Each row of a before or after table is a point. The points were changed in one or more steps. Then noise was added and the rows were shuffled. The steps act on columns, c1 being the first. What was done? A step turns or swaps two columns, mirrors them in a line or flattens them onto one, adds a multiple of one to another, or multiplies or shifts one. Angles are multiples of 10 degrees, from the lower column toward the higher: turns from -170 to 170, lines from 10 to 170 but not 90. Use the fewest steps. Two steps may share a column if one is a turn and the other turns, adds or multiplies; they go together, in the order done. Otherwise the lowest column goes first.
(in the rows, 128 means zero)

Before (13 x 2):
[[ 98 130]
 [ 58 172]
 [ 86  88]
 [160 127]
 [124 181]
 [131 117]
 [145 122]
 [116 158]
 [ 54 187]
 [131 173]
 [107 158]
 [133 136]
 [ 70 114]]
After (13 x 2):
[[105  88]
 [167  57]
 [122 120]
 [133  95]
 [118 143]
 [164  38]
 [132 134]
 [ 98 147]
 [154 112]
 [186 141]
 [123  99]
 [104  78]
 [183 109]]
Steps: turn c1 and c2 by 150 degrees

Before (9 x 4):
[[127 132 130 120]
 [117 148 121 133]
 [117 125 122 128]
 [132 117 123 123]
 [140 120 169  92]
 [108 124 119 118]
 [115 138 125 116]
 [110 120 188 123]
 [137 115 125 108]]
After (9 x 4):
[[136 168 114 138]
 [ 93 114 212 127]
 [118 136 134 135]
 [129 121 110 149]
 [104 101 120 126]
 [134 116 115 138]
 [129 112 247 145]
 [123 145 123 143]
 [121 105 118 126]]
Steps: turn c1 and c4 by -110 degrees; multiply c2 by 2; multiply c3 by 2

Before (11 x 6):
[[119 118 168  83 127 162]
 [160  85 173 100 145 139]
 [142 151 165  74 155 152]
 [ 98 135  83 145 101 138]
 [147 130 148  67 130 159]
 [ 93 111  64 176 107 202]
 [102 105  65 133  71 167]
 [166 117 156 122 147  93]
 [129 126 108  96 173 105]
 [174 158 121 123 144 110]
 [ 67 136 115 136  92 173]]
After (11 x 6):
[[104  50 185 157 146  62]
 [ 94  92 173 132 141 102]
 [141 211  69 156  96 128]
 [155 134  75 134 108 125]
 [149 177  85 173 108 101]
 [127 119 131 165 106 176]
 [ 89  34 211 122  90  56]
 [ 66 121 150 128 125  73]
 [165 143 102 121 135 166]
 [174 154 133 131 123 155]
 [120 177  68 148 108 101]]
Steps: turn c3 and c4 by -150 degrees; add -1 times c3 to c2; turn c5 and c6 by 140 degrees

Before (8 x 8):
[[179 126 114  82 161 105 119 186]
 [157 152 111 159 140 120  67 139]
 [ 94  80 166 208  87 152 150 136]
 [191 203  84 127 127  79 108 144]
 [ 84  81 114 100 121 172 149 112]
 [166 156  58 121 131 142 111 177]
 [136 123  82 150 161 101 128 148]
 [128  64 100 175  72 141 119  99]]
After (8 x 8):
[[164 158  53 111 139 112 115 180]
 [158 152 100  61 113 115 158 146]
 [139 125  82 130  93 113 151 142]
 [183 120 121 118  95 112  79 186]
 [ 98  82 172 163 158 156 211 139]
 [184 202  79 106  81 153 127 138]
 [129  72 103 120 171 167 180  98]
 [ 87  85 120 154 171 117  94 112]]
Steps: swap c4 and c7; turn c5 and c6 by -120 degrees

Before (14 x 11):
[[ 86 172 124  88 120  90 106 148  70  59 145]
 [180 110 133 105 155  99 134 163  54 143 166]
 [127 126 118 213 150 189 215 157 137  79 144]
 [161 108 148 146 105 174 143 181 123 142 144]
 [150 138 174 167 123  96 146 137 116  54  75]
 [173 148  66 110 197 120 130 190 146  99 143]
 [122 165  80 142 126  95 114 181 163 132 170]
 [137 149 112 119 130 133 136 121  61 149  90]
 [183 194  90 111 103 121 155 206 128  94 190]
 [110 167 163 182 152 119 155 176  98 146 107]
 [161 128 167 165 131 148 131 152 113  95 150]
 [100 184 154 145 146 191 108 155 117 131 131]
 [137 142 140 174 124  91 112 163  34  34 146]
 [165 140 159 152 136  96 113 126 142 119 139]]
After (14 x 11):
[[118 200  94 130 122  95 132  53 180  89  64]
 [137 116 165  82 122  97 151 120 162 110 106]
 [136 157 175  66 149 148 171 107 149  73 177]
 [192 124 133 153  96 138 139  82 189 134 103]
 [193 195 126 140 130 148 109  93 100  45 112]
 [128  86 144 115 138  62 154 106 160 148 109]
 [106 154  64 136  78 106  98  67 168  97 133]
 [ 97 182  78 115 114 130  91  65 114 139  90]
 [220 161 139  54 123 140 115  79 150  54 108]
 [193 147 117 146 136 128 128 134 148 145 163]
 [108 157 162 102 122 158 129 113 164 124 118]
 [118  92 117  28 106  61 211 132 122 106 117]
 [162 170 161  86 122 112 168  85 118 160 151]
 [143 152 158 113 119  62 123 136 103 138 128]]
Steps: turn c1 and c9 by 100 degrees; add -0.5 times c6 to c2; turn c6 and c8 by 150 degrees; add 0.5 times c3 to c7; mirror c4 and c10 in the line at 80 degrees; multiply c5 by 0.7; turn c5 and c11 by 160 degrees

Before (14 x 12):
[[141 174 118 133  64 141 128 121 115 123 121 170]
 [115 165  82 121  96 123 129 151 118 127 113 137]
 [160 102 127 138 119  94  81 111 123 114 137 169]
 [177  91 164 125 131 122  75 139 107  93 138 147]
 [183  81 147 122 125 105 100  90  89 116 126 132]
 [169 109 152 127 128 138  86 111 141 123 125 113]
 [106 138 105 125  69 120 144 125 153  99 113 157]
 [ 99 123  94 123 109 164 120 119 132 128 116 174]
 [115 129 122  96  94 128 148 137 126 129 139 170]
 [117  94 121 160 108 174  86 126 103 103 164  79]
 [157  97 162 158 119 112 111 132 108 126 103 148]
 [124  99 133 161 122 148  96 123 129 142 179 106]
 [151  92  91 161 104 175 129 143 139 124 158 117]
 [105 169 103 124 125 129 162 115 131  95 129 180]]
After (14 x 12):
[[ 96 122 122 124 136 163 118 112 133  85 118  90]
 [157 103 130 139 122  94  78 129 121  95 137  60]
 [183  92 136 122 116 105  87  50  91 130 125  98]
 [117 102 135 159 120 172  88 166 104 183 163 109]
 [141 177 155 132  96 142 126 107 117  91 121  81]
 [151  89 125 161 130 175 133 168 140 140 158 128]
 [115 132 142  95 110 129 150 132 127  88 138  93]
 [116 167 124 120 133 123 136 189 118 121 112 118]
 [106 130 148 123 102 119 142 100 153 109 113  35]
 [157 102 146 157 106 111 115 161 106 111 103 107]
 [176  96 142 126 112 121  83 214 108 122 138  30]
 [105 167 119 125 136 129 157  56 132  89 129   6]
 [124 100 135 162 124 147  98 146 130 146 180 180]
 [170 105 137 126 115 139  83 122 142 145 126 129]]
Steps: add -0.3 times c9 to c2; flatten c3 and c5 onto the line at 130 degrees; turn c7 and c8 by -20 degrees; multiply c8 by 3; turn c10 and c12 by 110 degrees; multiply c12 by 2.5

Before (10 x 18):
[[120 129 112 119  92 120 168 139 149 168  94 102  79 107 140  58 115 122]
 [141 186 126 144  90 154  77 134 112 107 114  95 139 141 140 128 143 202]
 [127 183 121 170 107 138  79 117 119 113 139 170 117 121 108 120 130 156]
 [113 122 161  98 116 131 157 162 155 159 134 114 121 119 116  63 111 126]
 [143 114 129  92 101  95 145 175 161 130 101 112 104  96 113  78 135  83]
 [121 180  98 121 103 136 151  91 103 145 167 111 137 122 102 145 121 114]
 [127 118 149 117 123 104 119 141 169 182 116  75  81 112 117  80 132 105]
 [142 114 138  90 107 127 140 121 164 160 110 131  99 112 140 119 104 119]
 [169 167 105 174 119 151 111 107 122 114 132 142 143 137  86 137 161 202]
 [126 168 113 152 130 152  85 146  88 128 105 141 128  96  94 151 150 203]]
After (10 x 18):
[[125 114 149  58 124 107 115 127 172 184 115  78  83 138  43 112 140  93]
 [143 113 131  44 103  93 148 130 164 134 102 111 107 153  77 113 150  56]
 [171 163 107 182 123 154 110 133 129 114 132 142 141 152 152 167 101 250]
 [143 113 140  33 111 124 137 124 165 162 111 131 101 114 112 112 152 113]
 [125 172 116 208 132 148  88 125  91 129 104 139 131 162 156 171 145 247]
 [123 122 112  89  89 122 170 131 149 168  94 102  83 128  94  82 152 121]
 [140 191 124 166  89 154  77 128 109 105 115  96 137 131 137 120 109 241]
 [132 185 123 185 106 137  78 129 117 112 139 171 117 135 128 147 130 172]
 [114 123 158  61 114 129 158 127 153 158 137 113 120 115  17 107 145 127]
 [124 180  95 158  98 133 150 127 103 147 167 111 134 120 172 162 139 104]]
Steps: turn c15 and c16 by -60 degrees; add -1.5 times c3 to c15; add -1.5 times c9 to c4; multiply c8 by 0; turn c14 and c17 by -120 degrees; multiply c18 by 1.6

Before (14 x 20):
[[117 153 124  85  96 164 114 119 113 125  89 176  64  87  80 149  85 203
  161 137]
 [ 63 110 154 115 157 142  74 110 104 148 144 104  85  69  99 101 150 169
  109 110]
 [123  89  93 146 146 141 133 133 103  89 129 102 129 151 139 106 119 155
  175 172]
 [138 153 146 150 128  89 151 158 148 118 141 112 100 117 127 113 142 129
  194 136]
 [146 141 111  91 103  96 114 134 124 155 108 152 136 138 118 141 149 129
   99 153]
 [136 174  78 148 145 106 114 102 160  91 165 164  71 118 137  94  89 138
  150 144]
 [ 63 161  88 104  88 112 132 165  98 111 144 123 125  89 102 119  81 126
  136 119]
 [129 102 154 132 142 107 137 128 109 112 167 121  83 130 113 135 111 140
  136 156]
 [136 120 100 135  88  97 124 116 121 154 140 118 138 135 152 115 131 163
  124 105]
 [141 131 154 149 157 121  86 171 105 115  81 106  81 116  84 103 128 191
  157 117]
 [142 117 134 148  96 123 129 169 101 166 123 152  99 114 111 120 123 207
  158 180]
 [107 125 146 142 158 135  96 118 180 150 165 174 116 148 144  60 117 126
  179 112]
 [144 160 126 128 107 139 140 160 178 139 144 108 122 159 132  82 121 172
  110 156]
 [121 136 130 156 120 110 133  90 124  88 134 108 125  92 153  98  85 123
  142 132]]
After (14 x 20):
[[153 122 103 113 113 101 144 119 121 148 136 100 130 134 112 117 135 143
  147 102]
 [233 171  76 161 121 102 123 105 159 110 165 219 182 118 144  93  86 130
  142 142]
 [ 95 117 135 142 113 121 142 171 101 163 121 188 157 114 160 120 120 159
  133 180]
 [131 155 127 204 103 165 135 121 113 122  92 249 141  91 184 149  84 156
  104 139]
 [105 102 153 156 144 111 122 129 110 120 167 114 163 131 141 138 112 135
  121 158]
 [ 68 131 149 123 110 140 110 114 183 125 169 243 147 150 162  58 116 127
  167 112]
 [152 134 130 114 128 108 133  92 121 100 133  79 149  94 128  97  82 130
  157 131]
 [110 132 153 153  94 122 116 174 104 131  79  72 174 118 173 106 132 156
  109 112]
 [163 162  91 147 116 111 144 164  97  67 143 116 114  89 149 119  84 125
  112 114]
 [135 162 124 132 133 141 135 158 181 152 138  82 132 157 110  85 121 144
  119 157]
 [ 29 110 155 167  90 145 106 114 106  95 141  67 144  67 130 104 153 148
   93 111]
 [208  93  94 117 137 142 118 135 101  96 126  64 143 148 161 106 114 138
  161 171]
 [145 141 111 144 104  95 136 133 123 157 107 188  96 137 110 145 144 134
  112 154]
 [114 155 148 135 146  91 128 158 149 128 143  88 164 118 184 114 141 122
  156 137]]
Steps: turn c1 and c10 by 50 degrees; add -1.5 times c3 to c1; turn c4 and c13 by 130 degrees; turn c5 and c7 by -70 degrees; multiply c7 by 0.4; multiply c12 by 2.5; mirror c15 and c19 in the line at 60 degrees; multiply c18 by 0.4

Before (14 x 32):
[[114 114  59 114 136 137 126 114 168 134 135 132 117 136 138 147 130  94
  139 101 141 201 171 138 139 111 141 111 124 108 181 128]
 [131 103 109 148 178 109 129 148 154 127 125 132 113  94 131 106 129 105
  111 141 155 178 142 137 115 103 140 116 130 173 105 126]
 [112 120 149 136 147 138 150 128 125 117 125 106 147 160 124 113 134 101
  148 163 111 155 161 120 131 132 144 124 142 143 116 101]
 [138 140 126 109 136 114 130 115 133 125  65 126 117 107 132 130 118 102
  141 118  63 134 165 127 140 100 171 136 122 134 115 121]
 [113 107 147 113 127 120 153 141 169 127  80 129 141 126  99 126 123 110
  135  93 103  96 150 119 128 156 168 106 132 156 114  88]
 [137 123 137 127 155 144 113 125 103 125  31 117 114 138 134  82  90 125
   75 134 154 108 148 127 139 172 128 154 135 218 114 113]
 [157 136 145 145 127 114 153 145 145 120 135 100 113 110 100  30 115 113
  144 139 136 122 172 119 110 131 130 106 139 112 234 102]
 [121 117 158 114 128 135 165 211 125 129 140 122 111 114 126 148 126 123
  121 115 116 101  93 132 121 109 200 154 133 111 108 108]
 [249 109  95 118 125 126 156 119 113 117 136 135 136 111 127 135 133  96
  142  97 140 146 164  95 119 104 142 129 141 131 134 115]
 [120 108 155 146 135 131 126 141 151 121  88 134 146 103 131 103 138 165
   92 153 137 130 165 104  29 108 131 116 136 125 112 129]
 [110 129 153 144 180 124 135 150 156 132 125  99 110 140 128 146 127  93
  149 103 127 116 171 133 138 104 131 115 131 131 188 123]
 [111 200  71 126 126 141 152 126 137 137 139 121 116  95 137 120 138 135
  133 107 111 144 163 102 141 144 132 138 143 113 180 111]
 [119 180 144 151 151 144 167 193 132 128 134 133 123  99  78 130 117 117
  143  88 150 116  81 131 139 103 143 151  73 115 111 104]
 [117 105 154 168 188 139 120 157 166 120 142 130 184 104 123  95 129  92
  140 105 132  95  73  83  83 237 176 129 121 113 147  93]]
After (14 x 32):
[[104 108 154 146 135 129 126 143 151 121  87 133 147 102 132 102 140 165
   87 152 137 130 179 117  28 106 130 117 133 124 111 128]
 [136 104 109 148 179 120 129 148 142 126 126 131 111  94 130 104 128 106
  115 155 154 178 150 134 116 103 141 116 129 173 103 126]
 [132 140 127 108 137 122 128 116 117 125  63 125 114 108 131 130 118 103
  161 132  62 135 155 120 142 100 172 136 125 133 114 121]
 [112 107 148 114 126 124 152 141  93 126  78 129 142 126 100 127 124 110
  144 170 104  95 144 133 129 158 167 106 131 154 113  86]
 [126 181 144 152 151 135 166 193  87 129 134 132 123  98  78 131 117 116
  120 132 151 117  79 137 137 102 144 151  90 114 111 105]
 [ 87 104 153 168 187 132 121 157 105 119 142 131 182 104 122  95 128  93
   98 167 131  94  73 107  81 237 176 130 123 113 147  94]
 [127 117 159 113 128 131 165 211 115 130 140 121 111 113 127 149 127 123
  101 125 116  99 102 136 121 109 201 152 130 111 107 109]
 [120 129 154 144 181 125 135 150 103 130 125 101 111 140 128 146 128  92
  171 156 129 117 155 144 137 103 131 115 130 130 187 125]
 [180 109  95 119 125 128 156 118  97 118 138 134 136 111 128 135 134  97
  157 113 138 145 152  15 120 104 142 130 137 132 135 115]
 [126 115  58 115 136 131 127 115 103 134 135 132 116 136 138 146 130  95
  163 170 143 201 158 145 139 110 140 110 124 108 182 129]
 [140 137 146 147 127 123 154 143 139 121 136 101 112 111  99  32 117 113
  159 145 136 123 157 100 112 129 130 105 133 110 233 100]
 [ 97 199  69 126 126 134 154 126 106 138 138 121 114  96 138 120 138 135
  152 138 112 144 156 124 140 143 132 137 138 112 181 112]
 [134 124 137 127 156 136 112 125 137 125  31 117 115 139 135  81  91 123
   95 104 153 106 171 119 139 174 128 155 132 219 115 113]
 [113 120 148 136 148 132 150 127 163 117 123 106 148 160 125 113 136 102
  162 125 112 155 147 135 130 132 143 124 138 143 116 101]]
Steps: turn c1 and c24 by -50 degrees; multiply c6 by 0.4; swap c9 and c20; turn c19 and c23 by -30 degrees; add 0.3 times c25 to c19; multiply c29 by 0.7

Before (10 x 48):
[[113 144 110 143 114 125 130 147 129 115 139 149 144 128 104 110 141 115
  144 133 115 140 106 111 117 143 166 115 127 142 135 136 149 130 129 103
  129 136 113 118 126  92 140 135 108 135 112 132]
 [113 117 139 105 119 117 115 154 109 109 147 101 144 138 105 126 134 110
  144 115 111 141 121 127 149 107 140 121 136 151 110 138 126 132 115  99
  133 110 138 117 108 122 127 146 127 139 151 117]
 [119 149 124 153 114 143 138 157 139 143 111 142 114 141 137 137 106 111
  123 112 106 144 109 150 159 135 128 124 117 136 105 119 133 137 117 125
  125 137 142 122 146 123 138 120 122 117 119 107]
 [159 131 121 127 124 135 141 123 125 107 131 124 132 136 112 119 109 123
  126 129 112 152 129 120 123 142 158 116 138 151 138 136 114 133 122 144
  125 148 139 128 121 118 141 121 124 126 131 112]
 [132 131 143 151 142 116 109 143 148 131 106 106 129 137 139 112 126 144
  106 128 147 142 110 152 153 108 142 124 129 114 150 142 152 137 123 145
  109 114 134 118 139 102 117 122 111  94 107 146]
 [125 107 135 112 109 131 151 118 109 126 122 100 121 112 138 133 137 130
  106 110 113 129 146 144 153 151 128 144 115 111 149 154 117 136 106 126
  139 139 133 144 121 139 127 148 151 108 124 135]
 [118 138 132 104 124 143 140 128 109 120 123 130 121 119 150 140 125 127
  139 109 122 145 117 119 159 117 124 142 115 140 114 111 117 124 124 129
  139 109 137 103 115 138 145 131 143 114 127 143]
 [159 136 122 121 115 146 137 128 125 124 134 149 118 130 137 119 129 144
  136  98 140 115 149 130 127 114 132 125 131 133 131 152 105 125 150 116
  140 102 162 127 112 134 127 160 129 144 145 150]
 [145 100 137 149 141 146 147 148 106 145 124 107 128 105 137 127 146 146
  111 126 137 138 114 108 139 126 117 127 141 120 110 119 104 143 107 143
   98 152 153 123 147 133 135 162 147 136 155 129]
 [129 110 111 110 119 141 121 125 138 118 123 133 123 145 127 135 139 143
  136 133 126 140 121 151 116 125 139 109 148 105 152 108 147 113 104 122
  143 138 127 122 140 115 142 125 114 109 123 113]]
After (10 x 48):
[[124 107 135 112 109 131 151 118 109 115 122 100 121 113 138 138 137 130
  106 110 113  89 147 135 153 151 132 144 115 110 149 154 117 136 106 126
  140 140 132 143 121 140 128 148 151 144 124 135]
 [129 111 111 110 119 141 135 125 138 127 122 133 122 146 127 115 139 143
  136 133 127 100 121 151 116 125 140 109 148 105 152 108 146 113 104 122
  143 139 127 122 140 115 142 125 114 155 122 113]
 [113 116 139 105 119 118 119 154 109 161 147 101 144 139 105  96 134 110
  143 115 110 101 121 131 149 107 134 122 136 151 109 138 126 132 114  99
  133 110 138 117 109 123 127 146 127 149 152 117]
 [159 131 121 127 124 135 131 123 125 153 131 124 132 137 112  42 109 123
  127 128 112 112 129 117 123 142 140 116 138 151 138 136 114 133 123 145
  125 148 138 128 120 118 141 121 124 162 131 112]
 [145  99 137 149 140 146 129 148 106 111 125 107 128 105 137 151 146 145
  111 126 137  98 115 103 139 126 120 126 141 121 110 118 104 144 107 143
   98 152 153 123 147 132 134 162 147  97 155 129]
 [159 136 122 121 115 146 135 128 125 146 134 149 118 131 137 102 129 144
  136  98 140  75 149 126 127 114 124 124 131 133 131 152 105 125 150 116
  139 102 162 127 113 134 127 160 128 124 145 150]
 [113 143 110 144 114 125 121 147 128 150 139 149 144 128 104   6 141 115
  145 133 115 100 106 113 117 143 139 115 128 142 134 136 149 130 129 104
  130 136 112 118 125  92 140 134 107 143 112 132]
 [119 149 123 153 114 143 146 157 138 100 111 142 114 141 139 145 106 111
  123 112 106 104 109 144 159 135 135 124 117 135 105 119 133 137 117 125
  124 137 142 122 146 123 138 120 122 112 119 107]
 [118 138 133 103 123 143 130 128 109 128 123 131 121 119 150 161 125 127
  139 109 122 105 117 116 159 117 135 142 115 139 114 111 117 124 124 128
  139 108 137 104 115 137 145 131 143 149 128 143]
 [132 131 143 151 142 116 129 143 148  98 106 106 129 138 138  65 126 144
  106 128 147 102 111 155 153 108 125 124 130 114 150 142 152 138 122 145
  109 114 134 118 139 102 117 121 111 146 107 145]]
Steps: multiply c7 by 0.7; turn c7 and c24 by -30 degrees; multiply c10 by 2; turn c10 and c46 by -130 degrees; turn c16 and c27 by 50 degrees; multiply c16 by 3; shift c22 by -40
